Each point is reached from the start by the listed moves, each made 0, 1 or 2 times, or once backwards (-1), plus a little noise. Is the number of moves made odd or even? Then give how often each move was made.

Moves:
(1): [ 0.002, -0.026, -0.030,  0.028,  0.002,  0.030]
(2): [ 0.006,  0.016,  0.000, -0.013,  0.015, -0.001]
(3): [ 0.018,  0.004, -0.017, -0.008, -0.026, -0.009]
Start: [ 0.007,  0.008, -0.007, -0.002,  0.003, -0.013]
Points:
[-0.020,  0.014,  0.039, -0.007,  0.012, -0.032] -> odd (-1, -1, -1)
[ 0.018, -0.005, -0.024,  0.006, -0.038, -0.021] -> even (0, -1, 1)
[ 0.018,  0.040, -0.006, -0.028,  0.032, -0.017] -> even (0, 2, 0)
[ 0.046, -0.035, -0.103,  0.037, -0.044,  0.032] -> even (2, 0, 2)

Moves:
(1): [ 0.010, -0.003, -0.015,  0.010, -0.010,  0.004,  0.015,  0.003,  0.006,
 -0.013,  0.019,  0.006]
(2): [-0.006, -0.005,  0.014, -0.005,  0.009, -0.005, -0.001,  0.005, -0.004,
 -0.004,  0.018, -0.005]
(3): [ 0.010, -0.011,  0.001,  0.011, -0.006, -0.009, -0.007,  0.004,  0.006,
  0.002, -0.008,  0.001]
(4): [-0.004, -0.001, -0.001,  0.002, -0.004,  0.001, -0.003,  0.013, -0.027,
  0.007,  0.000,  0.000]
(5): [ 0.010,  0.013, -0.006,  0.025,  0.018,  0.006, -0.009,  0.006,  0.020,
 -0.016,  0.006,  0.005]
(6): [-0.018,  0.008, -0.001,  0.008, -0.004, -0.006,  0.024, -0.019, -0.007,
 -0.015,  0.002,  0.004]
(7): [-0.012, -0.011, -0.014,  0.001, -0.006,  0.004,  0.001,  0.004,  0.003,
  0.012,  0.031,  0.017]
(8): [ 0.004, -0.019,  0.005, -0.018,  0.020,  0.003, -0.006,  0.000, -0.007,
 -0.005,  0.005,  0.012]
(9): [-0.018,  0.003,  0.000,  0.010,  0.006,  0.020, -0.031, -0.001, -0.016,
 -0.005,  0.006, -0.028]
(10): [ 0.004, -0.004,  0.018,  0.005, -0.005,  0.012, -0.001, -0.007, -0.019,
 -0.001, -0.006,  0.008]
(11): [-0.005,  0.006,  0.013, -0.022, -0.002, -0.008,  0.006, -0.039, -0.007,
 -0.010,  0.010,  0.008]
(12): [ 0.001,  0.002, -0.010, -0.004, -0.010,  0.008, -0.005,  0.011,  0.014,
 -0.007, -0.007,  0.016]
Start: [-0.012, -0.013,  0.006,  0.000,  0.003, -0.004,  0.001,  0.012, -0.005,
 -0.011,  0.018, -0.005]
Points:
[-0.026, -0.033,  0.056, -0.036,  0.031,  0.055, -0.045, -0.020, -0.071,
 -0.058,  0.129,  0.040] -> odd (1, 2, -1, 1, 1, -1, 1, 1, 1, 2, 2, 1)
[ 0.029,  0.019,  0.056,  0.078,  0.040,  0.029, -0.060,  0.065,  0.004,
 -0.018, -0.031, -0.032] -> even (-1, 1, 0, 0, 2, -1, -1, -1, 0, 2, -1, 0)
[-0.020, -0.026, -0.020, -0.066, -0.066, -0.014,  0.068, -0.028,  0.013,
 -0.009,  0.137,  0.075] -> odd (2, 1, -1, 0, -1, -1, 2, -1, -1, 0, 2, 1)
[ 0.022, -0.062, -0.001,  0.062,  0.017,  0.054, -0.040,  0.045,  0.019,
 -0.078,  0.012,  0.047] -> even (1, 0, 2, -1, 1, 1, 0, 2, 1, 2, -1, 2)

Moves:
(1): [-0.007,  0.006,  0.002,  0.006, -0.003,  0.012, -0.009,  0.012,  0.008,
  0.014,  0.011,  0.005,  0.000,  0.012,  0.000,  0.001,  0.011,  0.006,
 -0.005, -0.012, -0.012,  0.007, -0.007,  0.006,  0.001, -0.003]
(2): [-0.002,  0.000,  0.020, -0.011,  0.009, -0.005, -0.002,  0.010,  0.003,
  0.012,  0.012, -0.011, -0.014, -0.005, -0.006,  0.000,  0.026, -0.027,
 -0.001, -0.003,  0.024, -0.012, -0.005,  0.020,  0.000, -0.004]
(3): [ 0.015,  0.021, -0.006, -0.008, -0.018,  0.000, -0.001,  0.004, -0.001,
 -0.006, -0.009,  0.025, -0.008, -0.005,  0.008, -0.018, -0.001, -0.023,
 -0.019,  0.023, -0.008,  0.008,  0.020,  0.005, -0.019, -0.028]
(4): [ 0.006,  0.016, -0.018, -0.030, -0.001, -0.022,  0.034, -0.010,  0.010,
 -0.002,  0.025,  0.023, -0.009, -0.005, -0.006, -0.009, -0.010, -0.035,
  0.002, -0.002, -0.009,  0.021, -0.014,  0.020,  0.027,  0.004]
(5): [-0.008,  0.009,  0.009, -0.009,  0.000, -0.002,  0.002,  0.007,  0.008,
 -0.004,  0.002,  0.002, -0.005, -0.003, -0.021,  0.000,  0.008,  0.016,
  0.003,  0.003,  0.004, -0.007,  0.005,  0.005, -0.007, -0.014]
(6): [-0.006, -0.006,  0.008,  0.016,  0.029, -0.006, -0.011, -0.001,  0.008,
  0.001, -0.007, -0.018, -0.005,  0.012, -0.008,  0.020, -0.005, -0.004,
 -0.002,  0.008, -0.013, -0.001, -0.009, -0.017, -0.002, -0.014]
(7): [-0.037,  0.018, -0.027,  0.004,  0.029, -0.011, -0.026,  0.015,  0.000,
  0.019,  0.016, -0.002, -0.003, -0.015,  0.017, -0.011,  0.003, -0.003,
  0.007, -0.002,  0.014,  0.035,  0.032,  0.000, -0.013,  0.001]
(8): [ 0.013, -0.003, -0.010, -0.010, -0.012, -0.012,  0.001,  0.002,  0.010,
  0.006, -0.021,  0.022,  0.007,  0.020, -0.008, -0.001, -0.002, -0.001,
 -0.012, -0.005, -0.007, -0.005, -0.008,  0.004, -0.002,  0.013]
(9): [ 0.021,  0.002, -0.004,  0.005, -0.012, -0.002, -0.001,  0.010,  0.019,
  0.009,  0.010, -0.016,  0.002, -0.013, -0.001,  0.004,  0.012, -0.014,
  0.020,  0.017,  0.005,  0.011,  0.012,  0.007,  0.010,  0.014]
(10): [ 0.002,  0.020,  0.003,  0.033,  0.013,  0.010, -0.017, -0.002, -0.009,
 -0.007,  0.005,  0.002, -0.005,  0.010, -0.011, -0.002,  0.040,  0.003,
 -0.013, -0.003,  0.000, -0.028, -0.003, -0.017,  0.039,  0.025]
(11): [-0.010,  0.007,  0.007,  0.000,  0.001, -0.017, -0.005,  0.000,  0.007,
  0.015,  0.016, -0.022, -0.016,  0.012,  0.031,  0.008,  0.001, -0.026,
  0.014, -0.017, -0.019, -0.020,  0.003,  0.007,  0.011,  0.021]
(12): [ 0.007, -0.009, -0.005,  0.015, -0.002,  0.016,  0.013,  0.007,  0.012,
  0.007,  0.015, -0.012, -0.027,  0.027,  0.002, -0.004, -0.011,  0.032,
  0.003,  0.016, -0.012,  0.005, -0.041,  0.004,  0.017,  0.017]
(13): [ 0.005,  0.022, -0.021,  0.019, -0.002, -0.009, -0.033, -0.001,  0.023,
 -0.003,  0.018, -0.019, -0.006, -0.006, -0.011,  0.028,  0.016, -0.022,
  0.012,  0.007, -0.012, -0.036, -0.007,  0.014,  0.007, -0.003]
(14): [ 0.029,  0.007, -0.026,  0.012,  0.019,  0.008,  0.010,  0.011, -0.025,
 -0.016, -0.037,  0.003,  0.017,  0.008,  0.008, -0.008,  0.001, -0.003,
  0.001,  0.010,  0.002, -0.004, -0.032, -0.004, -0.007,  0.005]
(15): [-0.002,  0.002, -0.003, -0.003, -0.007,  0.003, -0.002,  0.008,  0.005,
  0.014,  0.002, -0.005,  0.005, -0.005,  0.011,  0.006,  0.006,  0.009,
 -0.013,  0.009, -0.008, -0.003,  0.008,  0.013,  0.002, -0.007]
(16): [ 0.015, -0.016,  0.008, -0.005,  0.019, -0.002,  0.003, -0.037,  0.001,
 -0.013, -0.010,  0.007, -0.019,  0.017, -0.005,  0.005,  0.009,  0.012,
 -0.004,  0.006, -0.019,  0.009,  0.004, -0.006, -0.003,  0.005]
(17): [-0.023, -0.015, -0.007,  0.006,  0.009,  0.014,  0.011,  0.012,  0.023,
 -0.003, -0.011,  0.003,  0.013,  0.008, -0.001, -0.009,  0.007,  0.002,
 -0.015, -0.006,  0.006,  0.004,  0.012, -0.024, -0.012, -0.004]
(18): [ 0.014, -0.010, -0.012, -0.020,  0.001, -0.021,  0.012,  0.004,  0.005,
 -0.031,  0.034, -0.005,  0.004, -0.008,  0.002, -0.025,  0.020, -0.033,
 -0.007,  0.004, -0.008,  0.006, -0.006,  0.009, -0.015,  0.009]
(19): [ 0.000,  0.021,  0.011,  0.013, -0.009,  0.000, -0.018, -0.008, -0.003,
 -0.001,  0.004, -0.015,  0.006,  0.016,  0.012,  0.004, -0.008,  0.004,
  0.007, -0.002, -0.006, -0.003, -0.023, -0.016,  0.005, -0.007]
(20): [ 0.001, -0.010,  0.005,  0.000, -0.017, -0.011, -0.009,  0.009,  0.001,
 -0.025, -0.002,  0.007, -0.014, -0.008,  0.012,  0.001,  0.008,  0.007,
  0.014,  0.011,  0.003,  0.012, -0.010,  0.000,  0.002,  0.012]
(21): [-0.015,  0.000,  0.003, -0.012, -0.001, -0.012, -0.001, -0.008,  0.000,
  0.016, -0.013, -0.007,  0.000,  0.011, -0.008, -0.010,  0.015,  0.000,
  0.013,  0.012, -0.003, -0.013, -0.007, -0.004,  0.003,  0.001]
(22): [-0.024,  0.006,  0.000, -0.006,  0.002,  0.007, -0.028,  0.011,  0.006,
 -0.011, -0.015, -0.002, -0.010, -0.012, -0.004,  0.023, -0.014, -0.013,
 -0.020,  0.005, -0.001, -0.007,  0.003,  0.005,  0.014,  0.011]
(23): [-0.002,  0.005, -0.007, -0.022, -0.001,  0.008, -0.034,  0.021, -0.005,
  0.004,  0.033, -0.008,  0.014,  0.012,  0.011,  0.017, -0.024, -0.019,
 -0.002,  0.022,  0.006, -0.029,  0.013, -0.002,  0.029, -0.016]
(24): [-0.007, -0.002,  0.005, -0.009,  0.009,  0.000, -0.014,  0.005, -0.005,
  0.020,  0.013,  0.007,  0.013, -0.009,  0.006,  0.025,  0.011,  0.009,
 -0.001,  0.013, -0.005,  0.008, -0.007, -0.008, -0.027,  0.009]
Start: [ 0.015, -0.002,  0.005,  0.009,  0.010,  0.000,  0.009, -0.020,  0.018,
 -0.013,  0.006,  0.008,  0.003,  0.024,  0.010, -0.021,  0.012,  0.008,
  0.010, -0.023, -0.008,  0.021,  0.020, -0.011,  0.001, -0.014]
Points:
[-0.050,  0.072,  0.058,  0.120, -0.028,  0.105, -0.119,  0.046,  0.021,
 -0.054, -0.032, -0.027,  0.080, -0.038, -0.013,  0.118,  0.046,  0.108,
 -0.046, -0.006,  0.013, -0.039,  0.006, -0.106,  0.105,  0.017] -> even (0, -1, -1, 0, 1, 0, -1, -1, 1, 2, -1, -1, 0, 0, 2, -1, 1, -1, 2, 1, -1, 2, 0, 1)
[ 0.045,  0.046, -0.073,  0.016,  0.079, -0.081, -0.064,  0.001,  0.030,
 -0.027,  0.024,  0.041, -0.087,  0.004,  0.051, -0.081,  0.289, -0.016,
 -0.043,  0.100, -0.062,  0.015,  0.051,  0.038, -0.100,  0.096] -> even (-1, 1, 2, -1, 1, -1, 2, 1, 0, 2, 1, 1, 1, 1, 2, 2, 0, 2, -1, 1, 1, 0, -1, 2)
[ 0.043,  0.083,  0.015, -0.107, -0.048, -0.032, -0.065, -0.036,  0.047,
  0.020,  0.114,  0.157, -0.052,  0.034,  0.002,  0.064, -0.040, -0.059,
 -0.024,  0.034, -0.062,  0.096, -0.015,  0.064, -0.023, -0.117] -> odd (2, 1, 2, 2, 0, 0, 0, 1, -1, -1, -1, 0, 1, -1, -1, 1, -1, -1, 1, 1, -1, 0, 1, 2)
